Each row of a before or after table is a point. One or more steps were done to the points. Then noise was added and the rows were shuffled. The steps act on columns, c1 being the first. Write out the steps. A step turns or swaps two columns, mirrors them in a line or flattens them onto one, adds a multiple of one to another, or multiplies or shifts one. Angles are multiples of 10 degrees, from the lower column toward the higher: turns from -170 to 170, lines from 10 to 170 but not 90. Use the fewest steps. Two steps may share a column if one is a turn and the other turns, adds or multiplies; they go together, in the order done. Otherwise the lowest column goes first.

Before, 10 rows:
[[-35 -16]
 [  3 -24]
 [ 39  47]
 [-58 -32]
 [ 11  24]
 [-54 -30]
 [-38  48]
 [ 42   1]
 [-16 -52]
 [ 34 -13]]
After, 10 rows:
[[ 29  -1]
 [-51  41]
 [ -1 -36]
 [-53  -1]
 [ 15 -42]
 [-29  27]
 [ 56 -20]
 [-51  39]
 [ 31  55]
 [-17 -12]]
Steps: turn c1 and c2 by -70 degrees

Before, 8 rows:
[[-44  14 -78 -54 -46   8 -27  25]
 [ 36 -28  19  28 -47 -12  -6  38]
 [  3   9   0  66 -15 -48   5  45]
 [  1  -4 -28  -4 -11 -78  30   3]
 [ 35 -88 -34  35 -28  19 -30   9]
 [ -6  29 -18  13  61  54  33  38]
 [ 36 -28  -4   1   7 -40 -51  19]
 [-40  16 -25   3  43  25  31 -56]]
After:
[[  2   4 -78  -3  30  27 -10  -3]
 [ 39 -13   9 -55 -25  77 -47  33]
 [ 23  29 -13  29  -6 -19 -47 -46]
 [ 38 -29  55  14  32  19  62  -9]
 [ 39  -9 -47  67   4   0 -16 -18]
 [ -3  89  19  35 -30  33 -28 -34]
 [  6  28 -40  -1 -51   5   8 -39]
 [-41 -16  26   3  31  26  42  55]]
Steps: turn c1 and c8 by -110 degrees; multiply c2 by -1; turn c3 and c6 by -90 degrees; swap c5 and c7

Before:
[[-23  24  11   3 -68  39 -33 -13  -8 -13  -2  62]
 [ 38  -7  -1   3 -40  35 -15  -4   7  14 -11  14]
 [-21  -1  -8 -48   8 -22 -20 -45  26 -31   9  16]
 [-26  26  18  12  38   9   5  -4  14  33  -9  28]
 [-33 -36  -9   9  18 -42 -45 -24 -27   4  16  24]
 [ 26  63  18  19 -57  30 -58 -39   3   8 -53  23]
 [ 13  55  41  -1 -41  20 -29 -18 -21   5  24   0]
 [ 17  48 -43  -1 -39  -6  -1  -7 -26  28 -11  41]
 [-90  43 -33  43  52  85 -39  -4  -4  38  23 -70]
 [ 51  41  -5  21 -20  19   6 -11 -39 -38 -34  53]
 [-95  56 -28  73  26  44 -50  60  29  19  23 -79]
 [-52 -32  -8  -1  -2 -45  35 -29 -27  -2 -20  -4]]
After (12 x 12):
[[ 20  23 -41  -2 -40  -7 -28  -7 -25   7 -13  27]
 [ 10  21  36  -1 -43  22   2  11 -25  28  24   1]
 [ 40  -2   0   4 -43  32 -13   1   9  17  -9   9]
 [-90  20 -35  41  52  85 -32  -4  -6  47  24 -53]
 [-33 -16 -16   8  16 -43   4  -5 -28  49  18  16]
 [-25  12  17  14  34   7 -31   4  15   1  -3  21]
 [ 52  13  -2  21 -20  17  36   1 -41 -16 -35  36]
 [-22  -4 -17 -48  10 -23  35  -4  27   9  10   8]
 [ 27  27  12  19 -55  28   4   2   6  59 -58  17]
 [-23  10   4   0 -69  36  19   7 -10  31  -2  43]
 [-52 -13 -13  -2  -5 -44  -4  -1 -33 -32 -20  -2]
 [-95  21 -20  71  23  43 -11  -2  29  51  24 -60]]
Steps: multiply c2 by 0.4; flatten c3 and c8 onto the line at 10 degrees; mirror c7 and c10 in the line at 130 degrees; multiply c12 by 0.7

Before (14 x 24):
[[  9  15 -18 -31  12 -19   7  -1 -32  17 -27  -4   3 -32  -9  21   8  36
  -67 -30 -15 -20 -20 -13]
 [ -3   2 -17  -7 -13 -41  -3 -17  20 -16   1 -21   1  15  30  20 -16 -58
   43  12  35  25 -10  -9]
 [ -7   4   7   0 -25   1  21 -14   4 -23  12 -23  23   4  14  13  14 -34
   49  44 -10 -29 -39   7]
 [-35 -33 -13  52 -31  24  62  20 -20  30 -25 -21  14  21   5  -2   2   8
   35   4  23  33  -9 -12]
 [  2  17 -40 -45  13   7   3  22 -13  10 -29  18  22 -17   0 -13 -16  49
  -20 -56  -8 -70 -25 -25]
 [  1  34  -9 -32 -20 -42  23 -14   0 -22 -12 -36  43  51  31  -1  15 -32
   31  41  42   2 -25   6]
 [ 29   5 -25  -4 -14 -34   2  -2  12   7 -21  -9  21  17  49  18  13 -20
   26  43  -6   9  33   6]
 [-95  -3   0  49 -30 -17  42  34 -16  30  -5 -17 -18  41  17   7 -18  51
    8 -26  -8  23  29  -2]
 [ 42  43  11  18  22 -16  -7  12 -10  17 -18  30   6 -34  28 -16 -13  27
  -42 -11   6 -31 -25 -11]
 [ -3   1 -27   0  -6 -13   9  -2 -11 -11  27  -7  32  18  24  34 -21   4
   27  45  39   6 -10  18]
 [-22  20 -34 -13  15 -28  18  37 -19  14  -7   9   1 -39  -4 -37 -16  38
  -36   3 -13  -9   0 -33]
 [-24 -20  30  28 -29  20  82  -4   0   9 -12 -21   0  25 -11   3 -31  56
   49  -2  -7  42  16 -22]
 [  0  58 -28  11  20  29 -20  25 -17  22  -8 -20 -28 -19  -6 -13  -5  49
  -39 -12   6 -15  21 -23]
 [  6  47 -22 -36 -38  14  -6  49  -4  14  15   4  13 -34  23  -1  -2  32
  -29 -22   1 -11 -41 -18]]
After, 14 rows:
[[ 30   5 -25  -3 -15  29   1  -4  12   8  43 -11  22  16  40  17  12 -24
   32 -22  -4   8  32  33]
 [-25 -22  28  28 -31 -59  82  -3  -1   9   0 -17   1  23   3   2 -32   0
   48 -10  -9  43  16 -26]
 [ -4   3 -17  -5 -12  70  -4 -16  19 -18  12 -21   2  16  31  20 -16 -19
   48   2  36  24 -11   8]
 [  1  32  -9 -31 -20  44  26 -15  -1 -21  45 -37  43  50  24  -1  12 -28
   40 -12  41   3 -23  21]
 [ 41  43  12  19  21 -20  -6  11  -8  17 -11  31   5 -34  30 -14 -14 -26
  -37 -17   7 -30 -26   3]
 [  8  15 -18 -32  12 -28   8  -2 -32  16 -30  -4   1 -31  -1  21   6 -30
  -58 -27 -16 -21 -21 -18]
 [-21  19 -35 -13  15 -25  17  35 -19  15   3  10   1 -38  13 -37 -16 -41
  -25  -7 -15 -10   0 -29]
 [  2  16 -39 -44  15 -48   2  20 -15   9 -57  19  23 -17  12 -12 -16 -11
  -18 -28  -8 -69 -24 -22]
 [ -1   1 -26  -1  -6   0  10  -2 -11 -10  44  -8  31  17  12  32 -21 -11
   31  27  38   5 -10  27]
 [  1  59 -27  10  18 -57 -21  25 -18  22 -13 -19 -31 -21   6 -14  -5  13
  -41  -8   7 -16  21 -22]
 [-95  -2  -2  47 -28 -42  42  34 -15  31 -25 -15 -18  41  18   7 -18 -34
   18  -4  -8  23  31   6]
 [  6  47 -23 -36 -38 -33  -5  49  -5  13 -22   3  14 -36  28  -1  -3   0
  -30  16   3 -10 -41  -4]
 [ -8   3   9   0 -24  30  21 -15   4 -24  45 -24  23   2   9  12  12  12
   44  12 -13 -30 -39  13]
 [-33 -32 -13  51 -31 -16  63  22 -20  30   5 -23  16  22  10  -3   3  19
   28 -24  24  33 -11  -9]]
Steps: turn c6 and c18 by 110 degrees; add -0.3 times c18 to c19; swap c11 and c20; turn c15 and c24 by 30 degrees
